Rows are points. Two turns around zero, p and q, are shown by what they do to some points. Write where each new point lands after one turn and then the other. Backwards means that the second turn is done in reverse. Each puzzle has new turns, and all numbers are rounded.

Turn p:
-0.18,+0.26 -> -0.09,+0.30
-0.20,-0.59 -> -0.38,-0.49
+0.16,-0.03 -> +0.14,-0.08
+0.06,+0.25 -> +0.14,+0.22
+0.16,+0.11 -> +0.19,+0.05
Turn q:
-0.36,-0.04 -> -0.36,-0.04
-0.29,-0.16 -> -0.29,-0.16
+0.45,-0.23 -> +0.45,-0.22
+0.16,+0.27 -> +0.16,+0.27
+0.03,+0.17 -> +0.03,+0.17
Where do these land?
p, then q backwards: +0.24,-0.11 -> +0.19,-0.18
q, then p: -0.23,-0.18 -> -0.28,-0.10
p, then q: -0.14,-0.16 -> -0.18,-0.11
q, then p: -0.10,+0.58 -> +0.09,+0.58
p, then q backwards: +0.22,-0.15 -> +0.16,-0.22

Turn p:
+0.16,+0.34,+0.09 -> -0.05,+0.34,+0.18
-0.15,+0.11,+0.22 -> -0.28,+0.04,+0.04
+0.14,+0.33,-0.19 -> +0.14,+0.38,-0.02
+0.06,-0.18,+0.17 -> -0.04,-0.20,+0.16
-0.21,-0.59,-0.29 -> +0.22,-0.55,-0.36
Turn q:
-0.15,-0.27,-0.32 -> -0.05,-0.07,-0.44
+0.11,+0.00,+0.02 -> +0.06,-0.08,+0.06
+0.01,-0.19,-0.05 -> -0.07,-0.14,-0.12
+0.20,+0.57,+0.12 -> +0.36,+0.26,+0.43
-0.31,+0.35,+0.13 -> -0.08,+0.46,+0.15
+0.15,-0.47,+0.09 -> -0.21,-0.45,-0.08
Where do these land?
q, then p: -0.11,+0.02,+0.19 -> -0.22,+0.02,-0.04
p, then q: -0.21,-0.24,+0.21 -> -0.29,-0.06,-0.24
p, then q: +0.59,+0.05,-0.26 -> +0.30,-0.26,+0.51
p, then q backwards: -0.27,+0.13,+0.06 -> -0.26,-0.16,+0.01
p, then q: +0.20,-0.35,-0.25 -> +0.12,-0.46,+0.02
p, then q: -0.20,+0.39,+0.04 -> +0.09,+0.43,-0.04

Turn p:
-0.11,+0.13,+0.21,-0.40 -> -0.15,+0.03,+0.44,-0.12
+0.24,-0.22,-0.27,+0.20 -> +0.30,+0.07,-0.35,-0.05
-0.07,+0.09,-0.42,+0.28 -> -0.14,+0.06,-0.49,-0.08
-0.10,-0.36,+0.48,-0.15 -> +0.24,-0.38,+0.42,+0.11
+0.04,+0.36,+0.00,+0.06 -> -0.24,+0.24,-0.02,+0.14
Turn q:
-0.45,-0.24,-0.11,-0.22 -> -0.51,+0.06,+0.21,-0.13
+0.08,+0.04,-0.10,+0.01 -> +0.03,+0.04,-0.12,-0.01
-0.61,+0.43,+0.04,+0.21 -> -0.28,+0.25,+0.23,+0.64
+0.28,-0.28,+0.05,+0.25 -> +0.15,-0.41,-0.16,-0.09
+0.29,-0.01,+0.20,-0.19 -> +0.31,+0.01,+0.09,-0.23
+0.40,+0.07,-0.08,-0.06 -> +0.30,+0.06,-0.24,-0.17
Where do these land?
p, then q: -0.36,-0.40,-0.08,+0.12 -> -0.24,-0.23,-0.08,-0.44
p, then q backwards: -0.11,-0.05,+0.22,-0.13 -> -0.12,-0.11,+0.23,+0.02
p, then q: +0.36,+0.15,-0.24,-0.14 -> +0.22,+0.41,-0.07,+0.11
p, then q: -0.46,+0.13,+0.15,+0.05 -> -0.37,-0.23,+0.24,+0.03
q, then p: +0.56,+0.18,-0.05,+0.10 -> +0.29,+0.45,-0.21,-0.16

Turn p:
+0.44,+0.17,+0.13,+0.28,-0.26,-0.06 -> +0.25,+0.00,-0.26,+0.40,-0.32,-0.01
+0.19,-0.40,-0.16,+0.25,+0.17,+0.00 -> +0.18,-0.18,+0.20,+0.31,+0.28,+0.17
-0.46,+0.26,+0.08,-0.11,+0.14,+0.22 -> -0.31,+0.27,-0.05,-0.40,+0.00,+0.18
-0.37,-0.01,+0.14,-0.41,-0.03,+0.28 -> -0.14,+0.10,+0.25,-0.54,-0.14,+0.02
+0.53,+0.20,+0.09,+0.05,+0.06,-0.25 -> +0.38,+0.10,-0.31,+0.28,-0.01,-0.26
+0.15,-0.29,-0.53,+0.12,-0.02,-0.10 -> +0.04,-0.53,+0.00,+0.19,+0.30,+0.05
-0.48,+0.06,+0.24,-0.18,-0.05,-0.09 -> -0.40,+0.25,+0.17,-0.23,-0.10,-0.14
Turn q:
-0.31,+0.07,-0.10,+0.19,+0.12,+0.37 -> -0.35,+0.15,+0.05,+0.23,+0.25,+0.18
+0.14,+0.42,+0.07,-0.18,+0.49,-0.16 -> +0.21,+0.52,+0.03,+0.12,-0.08,-0.41
-0.17,-0.02,+0.28,+0.04,+0.08,+0.23 -> -0.19,+0.12,+0.32,-0.06,+0.10,+0.08
+0.02,-0.59,-0.17,+0.25,-0.45,-0.35 -> -0.01,-0.85,-0.15,-0.05,-0.11,+0.05
-0.13,+0.31,+0.10,+0.18,-0.09,+0.20 -> -0.29,+0.24,+0.04,+0.06,-0.15,+0.18
+0.01,+0.20,-0.05,-0.41,+0.07,-0.18 -> +0.16,+0.24,-0.21,-0.24,+0.04,-0.24
+0.44,-0.38,-0.14,-0.07,-0.23,-0.10 -> +0.46,-0.41,-0.09,-0.06,-0.05,+0.17
Where do these land?
p, then q backwards: -0.06,-0.27,+0.27,+0.16,+0.13,+0.19 -> +0.16,+0.04,+0.24,+0.09,+0.12,+0.35
q, then p: +0.12,+0.15,-0.60,+0.14,+0.07,+0.44 -> +0.05,-0.07,-0.35,+0.09,+0.23,+0.65
p, then q: +0.06,+0.07,+0.36,-0.20,+0.22,-0.36 -> +0.02,+0.19,-0.14,+0.04,-0.39,-0.38
q, then p backwards: -0.15,-0.12,+0.01,-0.28,-0.06,-0.06 -> -0.07,+0.07,-0.16,-0.26,+0.14,+0.00
p, then q backwards: +0.08,-0.21,+0.21,-0.03,-0.04,-0.57 -> -0.12,+0.02,+0.03,+0.18,+0.56,-0.24
p, then q: +0.21,+0.26,-0.35,+0.13,-0.30,+0.60 -> +0.24,-0.22,-0.19,-0.05,+0.39,+0.63
p, then q: -0.26,+0.13,+0.11,+0.08,-0.02,-0.24 -> -0.33,+0.06,-0.13,+0.00,-0.03,-0.17

Turn p:
+0.35,-0.20,-0.33,+0.26,+0.15,+0.00,+0.18,+0.05 -> -0.35,+0.20,+0.14,+0.28,-0.17,-0.04,+0.32,-0.08
-0.23,+0.70,+0.01,-0.16,-0.29,-0.01,+0.16,-0.12 -> +0.62,-0.15,-0.32,+0.09,-0.19,-0.31,-0.21,-0.03
+0.08,-0.31,-0.02,-0.02,-0.15,-0.01,+0.26,-0.08 -> -0.14,+0.18,-0.17,+0.06,-0.13,+0.26,+0.10,+0.14
-0.11,-0.13,-0.05,+0.21,+0.05,-0.33,+0.12,+0.17 -> -0.15,-0.05,+0.21,-0.13,-0.37,+0.03,+0.02,+0.09
-0.29,-0.15,+0.00,+0.18,+0.34,+0.18,-0.25,-0.40 -> -0.27,+0.05,-0.02,-0.19,+0.16,+0.08,-0.31,-0.52
+0.07,-0.15,-0.29,-0.22,-0.11,+0.12,+0.10,+0.40 -> -0.14,+0.24,+0.01,+0.11,+0.06,-0.22,+0.06,+0.46
+0.15,-0.31,-0.09,+0.36,-0.18,+0.04,-0.17,+0.10 -> -0.17,+0.17,+0.38,+0.24,-0.01,+0.26,-0.05,+0.03
+0.13,+0.01,+0.22,-0.05,+0.04,+0.21,+0.17,+0.30 -> +0.18,+0.22,+0.07,-0.15,+0.13,-0.03,+0.29,+0.15
-0.16,+0.56,+0.55,-0.56,+0.13,-0.21,-0.56,-0.43 -> +0.44,-0.87,-0.32,-0.31,+0.50,-0.04,-0.24,-0.24
Turn q:
-0.05,-0.39,-0.18,+0.41,+0.32,+0.31,-0.08,+0.24 -> -0.41,-0.11,-0.21,+0.08,+0.36,+0.50,+0.06,-0.02
-0.12,+0.10,+0.16,-0.28,-0.02,+0.06,-0.24,-0.12 -> -0.06,+0.23,+0.25,+0.05,-0.12,-0.17,+0.02,-0.19
+0.13,+0.42,+0.11,+0.03,-0.03,-0.32,-0.21,+0.29 -> +0.27,+0.36,-0.14,+0.10,-0.29,+0.08,-0.32,+0.09
-0.26,+0.46,-0.18,-0.06,+0.13,-0.21,-0.05,+0.15 -> -0.05,+0.38,-0.17,+0.00,-0.35,-0.06,+0.07,+0.30
+0.01,-0.54,-0.28,+0.04,+0.00,+0.13,-0.10,+0.20 -> -0.36,-0.41,+0.02,+0.10,+0.00,+0.35,-0.01,-0.11
+0.23,+0.25,+0.05,-0.40,+0.14,-0.03,+0.16,+0.09 -> +0.16,+0.16,+0.17,-0.44,-0.21,+0.01,-0.09,+0.04
-0.08,+0.08,+0.31,-0.03,-0.20,-0.37,+0.43,-0.40 -> +0.36,-0.16,-0.20,-0.14,+0.03,-0.64,+0.06,-0.05
+0.06,-0.41,-0.31,+0.10,-0.27,+0.37,+0.11,+0.13 -> -0.26,-0.51,+0.22,+0.11,+0.20,+0.23,-0.03,+0.18
-0.08,+0.04,+0.17,-0.18,+0.07,+0.00,-0.10,+0.34 -> -0.20,+0.19,+0.02,-0.10,-0.13,+0.02,-0.31,-0.06
+0.02,+0.43,+0.50,+0.21,-0.26,+0.00,+0.23,-0.84 -> +0.66,+0.19,+0.08,+0.10,+0.46,-0.72,+0.29,-0.03
+0.15,-0.45,-0.32,+0.15,+0.11,+0.06,-0.14,-0.08 -> -0.11,-0.34,-0.03,+0.13,+0.05,+0.39,+0.24,-0.17
Where do these land?
q, then p: -0.19,+0.10,-0.66,-0.14,+0.08,+0.37,+0.01,+0.37 -> +0.36,+0.49,+0.13,-0.41,+0.06,-0.11,-0.24,+0.39
p, then q backwards: +0.32,+0.23,+0.13,-0.19,-0.08,+0.13,+0.16,+0.03 -> +0.04,+0.12,-0.09,+0.29,+0.03,-0.10,+0.06,-0.36
p, then q: -0.27,-0.13,-0.27,-0.33,-0.17,+0.33,+0.07,+0.40 -> -0.03,+0.42,-0.20,+0.02,-0.45,+0.21,-0.27,+0.19
p, then q: -0.24,-0.25,-0.20,-0.34,+0.11,+0.08,+0.32,+0.05 -> -0.21,+0.10,+0.00,+0.03,-0.47,-0.03,+0.02,+0.35
p, then q: +0.20,-0.47,-0.45,+0.10,+0.20,+0.11,-0.20,+0.08 -> -0.33,+0.38,-0.36,+0.14,+0.14,-0.36,+0.05,+0.11
q, then p backwards: +0.05,-0.06,+0.40,+0.26,-0.02,-0.16,-0.27,-0.56 -> +0.33,+0.51,-0.02,+0.10,+0.09,+0.45,-0.02,-0.24
q, then p: +0.01,+0.19,+0.43,+0.39,-0.12,-0.06,+0.14,-0.38 -> -0.28,-0.34,+0.14,+0.13,-0.18,-0.21,+0.43,-0.25
q, then p: +0.26,+0.11,+0.14,+0.47,+0.08,-0.55,-0.05,-0.25 -> -0.26,+0.05,+0.01,+0.67,-0.09,-0.14,+0.32,-0.19
q, then p: -0.05,+0.21,+0.24,-0.06,+0.29,-0.04,-0.11,+0.07 -> +0.21,-0.19,-0.16,+0.12,+0.03,-0.26,-0.08,-0.11
q, then p: +0.05,+0.19,+0.21,-0.02,-0.23,-0.37,-0.17,-0.32 -> +0.05,-0.27,+0.09,+0.40,-0.23,+0.21,+0.23,-0.11
p, then q backwards: -0.15,-0.10,+0.01,-0.14,-0.14,+0.16,+0.10,+0.51 -> -0.05,+0.52,-0.02,-0.03,-0.03,+0.19,+0.23,+0.07
